Rows are points. The last column is the point's height on a tilted bowl or saddle (a function of degree 2), plus a little noise. Along how many of its main directions does it bend up, bend down or stay straight?

Points:
[[-1.89  1.69  0.20  0.44]
 [-0.70 -0.56 -0.65 -0.86]
 [-1.71 -0.04  0.58 -1.28]
 [-1.92 -0.25 -0.70 -0.93]
 [ 0.93 -0.12  0.99 -1.55]
 [-0.21  1.16 -0.41 -0.53]
 [ 0.09  2.79  0.29  0.19]
 [ 1.52  2.35  0.32 -1.95]
 [ 0.39 -2.83  0.82  1.08]
 [ 1.89 -0.98  2.39 -1.62]
 [-1.84 -1.64 -1.46 -1.47]
 [-0.27 -0.54 -1.90 -1.25]
 [ 1.55  2.73  1.78 -3.01]
 [-0.38  0.78 -1.78 -0.64]
 [-0.12 -0.67 -0.19 -0.88]]
Directions: 1 up, 2 down, 0 straight

Points (23 x 5):
[[-1.14 -0.48  0.83  0.84 -0.86]
 [ 0.33  0.29  0.90  0.65 -0.64]
 [-2.34  0.42  1.52  0.18 -1.30]
 [ 1.00  1.19 -0.84  1.28 -0.29]
 [-0.77 -1.91 -0.22  1.12 -0.94]
 [ 1.26 -0.70  0.84 -0.98 -1.08]
 [-2.56 -0.40  0.75 -2.52 -3.68]
 [-2.04 -1.41  0.98  1.25 -1.10]
 [ 2.45  1.21 -2.91  0.38 -2.21]
 [ 0.83 -3.79  0.86 -0.43 -0.51]
 [ 2.11  1.85 -0.57 -0.71 -0.26]
 [-0.15 -2.35  0.17  1.20 -1.58]
 [-2.64 -2.80  0.85 -0.79  1.10]
 [-0.11  0.28 -0.48  0.35 -0.44]
 [-1.76 -1.27  0.78  0.34 -0.46]
 [-1.29  1.20  0.71  0.11 -0.76]
 [-0.88 -1.31  1.33  0.20 -1.23]
 [ 2.43 -2.02 -0.08  0.35 -1.32]
 [-1.01  1.47  2.43 -0.23 -2.23]
 [-1.11 -1.14 -0.90 -0.18 -0.05]
 [-1.82  1.99 -0.71  1.10 -0.80]
 [-1.42 -1.99  1.65  0.52 -1.63]
 [-0.46 -0.01 -0.04  1.70 -1.15]]
Directions: 1 up, 2 down, 1 straight

Points:
[[-0.43 -0.08 -0.84 -0.74 -0.29]
 [-3.20 -1.45  0.98  0.46 -0.92]
 [-0.52 -0.54  0.58  1.67 -1.50]
 [ 0.32 -0.02 -0.90 -0.90 -0.49]
 [ 1.38  1.83  0.99  0.50  0.94]
 [-0.02 -0.30 -2.64  2.24 -1.72]
 [ 1.26  1.95  0.10 -0.25 -0.02]
 [ 0.14 -0.98 -0.82  0.80 -0.67]
 [-0.44 -2.56 -1.00  0.27  0.47]
 [ 0.84 -1.07 -1.26 -0.72 -0.11]
 [ 1.75  1.54 -0.94 -2.12 -2.25]
 [ 1.58 -0.61  1.74 -1.06  1.85]
 [ 1.43  0.53 -1.35 -2.96 -2.82]
 [ 0.89 -0.40 -0.65 -1.90 -0.62]
 [ 1.64  1.87 -0.21 -0.46 -0.14]
 [-2.66  0.09 -1.50 -1.25  1.49]
 [ 2.79  1.51 -0.27  0.97  1.30]
 [-0.99  0.56  1.23 -1.00 -1.26]
 [ 0.65 -1.21  1.91  2.14 -0.40]
 [-2.57  1.31  1.55  0.81 -2.21]
 [-1.96  0.81  1.19 -1.21 -1.87]]
Directions: 2 up, 2 down, 0 straight

Points:
[[-1.30  0.92  1.23 -0.18 -0.75]
 [-1.64  0.02  0.65 -0.26 -0.59]
 [ 2.21  1.18 -0.28  0.65 -0.08]
 [ 1.39 -0.78 -0.73  0.92  0.12]
 [ 2.55 -0.71  0.00 -0.44  0.80]
 [-0.53 -1.13 -0.90 -2.69  1.09]
 [-0.71  1.40 -0.17  1.69  0.51]
 [-0.65  0.34 -1.82 -1.18  0.75]
 [-0.15  0.37 -2.51  2.02  1.54]
 [-0.67  0.00 -1.25  1.07  0.36]
 [ 3.45  0.73 -1.06 -0.86  0.80]
 [-0.33  2.63 -0.83 -0.85  0.57]
 [-3.69  0.88 -3.16 -0.88  5.57]
 [ 0.38  1.02 -0.19 -0.38 -0.41]
 [-0.95 -0.38  0.04 -1.42 -0.19]
 [-0.76 -4.43  1.17 -0.86  0.23]
 [ 1.17  1.36 -2.01 -1.40  0.70]
 [-0.34  0.31 -0.05  0.50 -0.40]
 [-0.86  1.92 -0.55  1.21  0.58]
 [-0.43  0.87 -0.36  0.91 -0.07]
 [ 1.78 -1.50 -0.09  0.76  0.65]
 [ 2.23 -0.75  0.10  2.09  1.60]
 [-0.73 -1.36 -0.30 -0.18 -0.47]]
Directions: 2 up, 0 down, 2 straight

Points:
[[-1.56  0.97  0.62  0.16 -0.28  0.58 -0.52]
 [ 0.61  1.48 -0.88 -0.97 -0.04  0.38  0.10]
 [ 1.36  2.76  0.95 -0.77 -2.75 -0.89  0.36]
 [ 0.52  2.02 -1.07 -1.73 -0.84 -1.46 -0.91]
 [ 1.40 -1.67  1.02 -0.87  1.27  0.07  0.48]
 [ 0.59  0.70 -0.34  0.65  2.07  0.84  0.10]
 [-0.71 -1.56  0.50 -1.50 -1.76  1.12 -0.89]
 [-0.11 -0.74 -2.31 -1.62 -1.07 -1.97 -2.91]
 [-1.76  0.61 -1.18 -2.00  2.29 -1.88 -2.88]
 [-0.58  0.18  1.70 -1.53 -1.25  0.59 -1.33]
 [ 0.06 -3.11 -2.10 -1.35 -1.48 -0.23 -0.81]
 [-0.80  1.95 -0.35  1.31  0.53 -2.45 -0.53]
 [-3.42  0.80  1.96  0.97  0.45  1.33 -3.98]
 [ 1.13 -0.49 -3.39 -0.46  1.17 -0.69 -2.70]
 [-0.53 -1.63  1.80 -0.39  2.81  1.91 -0.28]
 [ 2.14  1.25 -0.49  0.62  1.45 -2.91 -1.93]
 [ 0.78  0.02  0.26  0.87  0.64 -1.34  0.31]
 [-2.17  1.11 -1.80 -0.20  1.41  0.83 -1.72]
 [-1.80  0.51  2.31 -0.30 -1.01 -0.01 -2.03]
 [-1.05  0.39  0.16  0.09 -1.59  1.84 -0.99]
 [-0.22  0.31 -1.26  0.61  0.69 -0.48  0.08]
 [-1.87 -0.51 -1.36  1.14  0.64  0.42 -0.44]
 [ 2.92 -0.42 -0.46 -0.46 -0.55  0.32 -0.49]
 [-0.21  0.34 -1.51 -1.21 -1.66  0.34 -0.81]
 [ 1.05 -1.38 -0.02  0.17  3.34  0.58  0.66]
 [-0.64  1.42  1.44  1.58 -0.51 -0.98 -0.20]
 [-0.71 -0.62  1.74 -1.58 -0.21 -0.67 -1.20]
 [ 2.87  1.05 -0.04 -0.06 -0.25 -1.61 -0.93]
 [ 2.40  2.24  1.39 -0.15 -2.43  1.53 -0.12]
 [ 1.81 -1.71  2.13 -0.60 -0.38 -0.22 -0.67]
 [ 1.86  2.95 -2.30  0.80 -0.70 -1.87 -0.98]
 [ 2.33 -0.52 -0.77  1.19  1.52 -2.22 -1.32]
 [-1.04 -0.65  0.50 -1.98  0.89  1.42 -0.75]
 [-1.15 -1.40 -0.04 -1.91  3.16  0.60 -0.55]
 [ 0.14  1.07 -0.77  0.88 -1.23 -0.56  0.22]
 [ 0.74  1.50  0.87  0.71 -0.83  0.14  0.65]
 [ 1.96  0.64  0.06  0.83  1.97 -1.91 -0.81]
 [-0.16  0.94  1.88 -0.10  0.14 -0.30 -0.34]
 [-3.84 -0.67 -0.82  0.76 -0.01  2.37 -3.48]
 [-1.51  0.96 -1.09 -1.74  1.68 -1.10 -1.80]
 [ 0.39 -2.90 -1.48 -0.03 -0.93  1.35  0.83]
 [ 0.78 -1.03 -0.12 -0.86  0.20  1.87  0.35]
 [ 0.92  1.60  0.49 -0.48 -0.72  0.89  0.46]
 [-1.76  0.63 -0.20 -0.82 -1.20  0.32 -0.82]
 [-0.27 -2.37  1.59 -0.63 -1.45  0.13 -0.49]]
Directions: 1 up, 5 down, 0 straight

Points (48 x 7):
[[-1.56 -1.64  1.49  1.95 -0.70  1.20 -1.69]
 [-0.51  1.81 -1.42  1.63  0.62 -2.24 -1.87]
 [ 1.10  0.61  1.33  0.32  0.26  0.48 -0.47]
 [ 1.68  0.60  0.67 -1.54  2.03  1.01 -1.15]
 [-0.39  0.74  0.07  2.16  0.40  1.72 -1.12]
 [-0.76 -2.23  0.93 -0.58  1.89 -0.65 -0.84]
 [ 0.67  1.53  0.27 -0.67 -0.98 -0.21 -0.58]
 [ 2.15  1.44  0.97  0.25 -0.97 -1.06 -0.85]
 [-1.22  0.14  1.04  0.12  0.29  2.87 -1.66]
 [ 0.51  0.21 -0.84  0.11  0.42 -0.16 -0.30]
 [-0.34  0.73 -2.46 -0.97 -0.56  0.90 -1.48]
 [ 2.09 -2.81  1.22 -0.62  1.62 -1.41 -1.39]
 [-0.45  0.62 -2.41  0.91  0.16  0.25 -0.99]
 [ 1.36 -1.05 -0.09  0.89 -1.13  1.11 -0.52]
 [-1.29  2.24 -0.07  0.61 -2.60 -1.96 -2.83]
 [ 0.54  0.20  2.45 -2.47 -1.22  1.76 -1.31]
 [-1.26 -0.39 -1.06 -1.09 -1.51 -1.10 -1.41]
 [ 1.72 -2.03  1.18 -0.03 -0.10  1.98 -1.30]
 [-0.30 -0.78 -1.54 -0.50  0.42 -2.03 -0.76]
 [ 3.01  0.04  3.23  1.39 -0.23 -1.76 -2.15]
 [ 1.46  1.02 -0.08 -0.85  1.03 -0.43 -0.69]
 [ 1.85 -0.94 -0.70 -0.67  2.48  2.82 -2.04]
 [ 2.64 -0.95 -1.38  0.18  0.40 -1.34 -0.97]
 [ 0.78  0.31  0.94 -1.91  1.24 -0.63 -0.87]
 [ 1.03 -0.59  1.31 -2.06 -3.46  1.73 -2.15]
 [ 0.49 -2.60 -0.31 -0.41  0.72  0.37 -0.56]
 [-0.54  0.20  0.56  1.90 -2.40 -1.19 -1.44]
 [ 0.62  0.80  0.28  2.98 -0.86  1.00 -1.27]
 [-0.74  2.02 -0.29  0.85  0.33  2.70 -1.41]
 [-1.82  0.32 -1.48 -0.13  0.41  2.02 -1.35]
 [-0.70 -0.81 -1.63  1.56 -1.59 -0.68 -0.98]
 [-0.26 -0.04 -2.13 -0.33  2.21 -0.47 -1.12]
 [-0.53  0.01 -0.09 -0.37 -0.54 -0.60 -0.40]
 [ 1.82 -0.32 -0.40 -0.70 -0.25 -1.55 -0.71]
 [ 1.44 -0.59  2.16 -0.20  1.55 -0.92 -1.20]
 [-1.40  0.22 -0.89  1.24 -0.33  1.56 -1.04]
 [ 2.63  0.53 -0.95  0.58  0.61 -2.47 -1.61]
 [ 0.87  1.83  0.33  1.16  0.55  2.07 -0.96]
 [ 0.29  2.29 -3.22  0.09  0.56 -0.77 -2.45]
 [ 0.40 -0.94  0.27  2.57  2.36  0.40 -1.11]
 [ 1.88  0.60 -0.28 -0.04 -2.00  0.76 -0.76]
 [ 0.48 -0.45  0.86  2.62  0.32  3.22 -2.17]
 [ 0.91  0.44  0.83 -3.04  0.77  0.38 -1.03]
 [ 0.72  2.53 -0.33 -4.45 -3.01  0.97 -2.71]
 [ 0.22 -1.43 -0.78 -1.29 -0.76 -0.38 -0.70]
 [ 0.18 -0.23  1.43 -0.49 -0.80 -1.37 -0.52]
 [ 1.49  0.33 -0.13 -0.15  2.07 -0.48 -0.91]
 [ 1.21  0.67 -1.51  0.10 -1.39  0.40 -0.90]]
Directions: 0 up, 5 down, 1 straight
